Each row is a point. The last column is the point's height on a tilted bowl or saddle (a function of degree 2), plus a little noise. Count its main directions that bend up, bend down and stay straight.

Points (10 x 3):
0:  .40 -.38  .62
1:  .26  .25  .11
2: -.27  .01 -.24
3: -.08 -.01  .02
4:  .29 -.81  .69
5: -.18  .18 -.15
6:  .94 -.31  .56
7: -.39  .26 -.44
8: -.10 -.29  .05
9:  .13 -.49  .39
Directions: 0 up, 1 down, 1 straight

Points (15 x 4):
0:  .12 -.33  .94  .94
1: -.32 -.22 -.23  .28
2:  .07 -.36  .02  .21
3:  .09 -.13  .72  .48
4: -.23  .33  .08  .07
5:  .26  .34 -.46  .17
6: -.52  .10 -.50  .49
7: -.50 -.01 -.29  .35
8:  .23  .11 -.19  .00
9:  .05  .14 -.59  .21
10:  .15  .09  .36  .10
11:  .29  .26  .01  .03
12:  .17 -.09  .23  .09
13:  .01  .09 -.03 -.02
14: -.18 -.27 -.33  .27
Directions: 3 up, 0 down, 0 straight

Points (22 x 5):
0: -.23  .23 -.33 -.01  .22
1: -.04 -.63  .30  .68 -.32
2: -.09  .25  .31 -.34 -.15
3:  .23  .42  .01  .11  .05
4: -.23 -.32 -.67  .94 -.94
5:  .04 -.15  .30  .26 -.24
6: -.34  .08 -.21  .17  .01
7:  .25  .26 -.27 -.16  .29
8:  .59  .80 -.54  .33  .90
9: -.15  .17  .05 -.42  .06
10:  .04 -.07  .28  .47 -.43
11:  .30 -.07  .05 -.54 -.01
12: -.62  .10 -.37 -.02  .13
13: -.10  .27  .22  .46 -.45
14: -.34  .05  .05  .51 -.38
15: -.07 -.38 -.22  .27 -.07
16:  .18 -.62 -.11  .79 -.50
17: -.10 -.23 -.40  .14 -.01
18: -.33  .21 -.47 -.67  .22
19: -.02  .05 -.13  .47 -.23
20: -.67  .03  .59 -.07 -.26
21: -.05 -.35 -.20 -.06  .08
Directions: 1 up, 2 down, 1 straight

Points (27 x 5):
0:  .25 -.23  .71 -.63 -.22
1: -.44  .62 -.22  .00 -.27
2:  .13  .01  .10 -.01  .04
3:  .02  .29  .27 -.24  .15
4: -.23  .25 -.48 -.08 -.28
5:  .15 -.37  .16  .10 -.17
6:  .66 -.30 -.67  .40 -.94
7: -.44  .50 -.40 -.60  .07
8:  .27 -.30 -.16  .15 -.27
9: -.31  .21  .34 -.13  .08
10: -.07  .25  .20 -.10  .11
11:  .94  .10  .08  .11 -.23
12:  .31 -.34  .08 -.30 -.13
13:  .00 -.38  .26  .29 -.27
14:  .13  .41  .02 -.12  .03
15:  .20 -.32 -.35  .05 -.41
16:  .05 -.20  .45  .29 -.15
17:  .35  .58 -.35 -.44 -.27
18: -.12 -.01  .21 -.29  .13
19:  .12  .24 -.01  .16 -.06
20: -.08 -.19  .58 -.17 -.06
21: -.07 -.04  .01  .20 -.12
22:  .18  .66  .17  .20 -.24
23:  .34  .03  .16  .34 -.07
24:  .15  .33 -.24 -.52  .00
25:  .08 -.27  .08 -.35 -.04
26: -.42  .07  .32 -.22  .07
Directions: 0 up, 3 down, 1 straight

Points (42 x 7):
0:  .13  .03 -.01 -.03  .32  .10 -.15
1:  .40  .43 -.18  .02  .15  .18 -.04
2:  .58  .06  .15 -.48  .69  .09  .33
3: -.38  .33 -.23 -.94  .08 -.38  .58
4: -.28 -.30  .11  .29 -.31 -.20  .33
5: -.13 -.16  .44 -.23  .01 -.82  .68
6:  .58 -.32 -.33  .27 -.54  .60  .76
7:  .03 -.11  .56  .65  .05  .13  .29
8: -.54 -.50 -.18  .07  .43 -.22  .36
9: -.33  .34  .55 -.05 -.22 -.04  .20
10:  .02  .16 -.52 -.06  .36  .36  .06
11:  .05  .52 -.17 -.11 -.48  .02  .28
12: -.08 -.04 -.36  .49  .02 -.01  .08
13: -.28 -.59  .08 -.37  .28  .49  .57
14:  .14 -.24  .01 -.23 -.05 -.01  .04
15:  .40  .04  .03 -.41 -.38 -.14  .29
16:  .30  .04  .29 -.13  .20 -.04 -.06
17: -.15 -.03 -.44 -.01 -.58 -.12  .46
18: -.43 -.17  .53 -.25  .36 -.05  .36
19: -.56 -.09 -.55 -.02  .06  .06  .24
20:  .16 -.38 -.21  .25  .75 -.06  .20
21: -.19 -.13 -.21 -.62  .44  .13  .24
22: -.20  .32 -.07  .47  .55 -.19  .00
23: -.05 -.25  .64 -.02  .00 -.03  .24
24:  .32  .00  .05 -.40 -.46  .11  .28
25: -.37 -.01  .08 -.23  .60  .43  .26
26: -.52 -.13  .05 -.49  .16  .61  .55
27: -.06  .29 -.29  .63  .06  .13  .15
28:  .51  .07 -.17 -.34  .81 -.30  .31
29: -.57  .43  .18 -.31 -.43  .05  .44
30:  .38 -.57  .32 -.91 -.02  .09  .94
31:  .41  .19  .70  .37 -.10  .55  .33
32:  .25  .09  .62  .53  .38 -.28  .25
33:  .34 -.04  .02 -.04 -.36  .16  .12
34:  .08  .31 -.65 -.40 -.08 -.76  .65
35: -.20  .19 -.30  .24  .17 -.35 -.01
36:  .03  .03 -.15  .45 -.36  .27  .25
37: -.12 -.11 -.27 -.31  .30 -.17  .02
38: -.22  .45  .56  .72  .12  .14  .35
39:  .32  .00  .09  .08 -.07  .15 -.06
40:  .04 -.50  .39  .28  .20 -.37  .45
41: -.19  .03  .22  .03 -.43 -.78  .70
Directions: 6 up, 0 down, 0 straight

Points (65 x 9):
0:  .08  .22  .09  .18 -.17  .18 -.55  .49  .06
1: -.11 -.21 -.56 -.24 -.46 -.02  .18  .06  .02
2:  .04 -.43 -.33 -.04  .26  .77  .37 -.07  .19
3: -.46  .00  .21  .44  .49  .28  .02 -.40  .29
4: -.02  .26  .12  .33  .11 -.01  .02 -.09  .19
5:  .07  .34 -.19 -.25  .26 -.12  .21  .04  .30
6: -.33 -.50  .19  .28 -.20 -.04 -.42 -.24  .09
7: -.11 -.42  .23  .39  .41  .12 -.14  .09  .26
8:  .77 -.52 -.41 -.50  .22 -.29 -.12 -.44  .94
9: -.02  .16 -.17  .44 -.81  .46  .08  .17  .01
10: -.10 -.39  .60 -.31  .29 -.23  .35 -.28  .15
11: -.08 -.24  .17 -.17  .05  .11 -.24  .17  .12
12: -.35 -.17 -.01  .05 -.16  .05  .14 -.11 -.06
13:  .24  .34  .07 -.15 -.44  .17 -.28  .51  .23
14:  .24 -.01  .18 -.02  .01  .23 -.03  .24  .17
15:  .07  .16  .03  .03 -.10  .02 -.35  .01  .02
16:  .27 -.46  .37 -.33 -.06  .19  .28 -.05  .15
17:  .06 -.13  .35 -.07  .04 -.19 -.23  .40  .19
18: -.13 -.17  .15 -.08  .28  .08  .00  .01  .10
19: -.30  .17  .35 -.92  .15  .34  .12  .22  .44
20:  .05  .03 -.24  .10 -.33 -.03 -.11  .04 -.14
21: -.10 -.13 -.25  .25  .00  .47  .49  .01 -.03
22:  .33  .03 -.05 -.13 -.54  .34  .11 -.14  .12
23: -.26 -.04  .09  .05 -.19  .05 -.22  .41 -.01
24:  .10  .21  .40  .15 -.25  .00  .25 -.19  .17
25:  .18 -.05  .34 -.23 -.48  .39 -.28 -.14  .29
26:  .27  .28 -.02 -.10 -.09 -.16 -.27  .22  .10
27: -.13 -.16  .29  .17 -.59 -.27 -.25 -.46  .18
28:  .31  .40  .26 -.25 -.55  .19 -.39  .45  .38
29: -.47 -.24 -.40  .15  .75  .04  .41  .14  .22
30:  .00 -.20  .00 -.75 -.49  .44 -.36 -.41  .46
31:  .15 -.15 -.28  .07 -.04  .01 -.27  .23 -.05
32: -.08 -.36 -.03 -.08 -.19 -.02  .15  .17  .04
33: -.38 -.54  .00  .26 -.75  .39  .36  .07 -.03
34:  .12  .41 -.35  .24 -.03  .60  .13  .07  .22
35:  .06  .16 -.63  .17 -.02  .20  .22  .06  .05
36:  .11  .38  .24 -.41  .20 -.16 -.35  .05  .37
37: -.17  .35  .22  .07 -.06 -.17 -.43  .36  .08
38: -.20 -.28  .24 -.19 -.31  .38 -.41  .42  .21
39: -.22 -.08 -.42  .29 -.14 -.07  .12  .42 -.03
40:  .12  .42 -.14  .08 -.05 -.14  .18  .29  .19
41: -.08  .03 -.40  .06 -.70 -.38  .32  .18  .16
42:  .21 -.52  .27 -.16  .34  .21  .27 -.12  .21
43: -.01 -.04  .54  .29  .18  .24 -.27  .14  .31
44: -.75  .00 -.81  .11 -.10 -.09  .32 -.16 -.07
45:  .25  .13  .18  .43 -.50  .09  .00  .05  .10
46: -.39 -.15  .02 -.13  .43 -.08 -.05 -.10  .15
47: -.46 -.09 -.23  .30 -.06  .33  .04  .16 -.19
48: -.25 -.17  .03  .55  .00 -.05 -.86 -.17 -.04
49: -.10 -.02  .39 -.57 -.57  .16  .29 -.33  .41
50: -.27 -.14 -.09 -.22  .69  .40 -.02  .53  .22
51: -.25 -.10  .21  .06  .00  .24 -.42 -.42  .18
52:  .32 -.38  .29 -.18  .34 -.65 -.23 -.30  .73
53:  .20  .15  .32  .14 -.07  .51  .44 -.32  .15
54: -.19  .44 -.31  .09 -.04 -.51 -.04  .15  .08
55:  .14  .45 -.46  .08 -.11 -.14 -.25 -.53  .03
56:  .41  .09  .33  .00 -.20 -.46  .07 -.25  .29
57:  .10 -.16  .43  .11 -.06  .12 -.42 -.38  .38
58: -.10 -.63 -.07  .33  .31  .21  .35  .45  .17
59:  .07  .43 -.13  .50 -.11  .49  .06 -.06  .20
60:  .06 -.39 -.19 -.16  .06  .49  .07  .03  .14
61:  .23 -.36  .11 -.06 -.04  .10 -.15  .47  .25
62:  .07  .19 -.28 -.53  .58  .94 -.69 -.02  .79
63: -.16  .29  .13  .02 -.04  .03  .25 -.04  .12
64:  .09  .09  .21  .13  .37  .39 -.16 -.33  .44
Directions: 5 up, 1 down, 2 straight
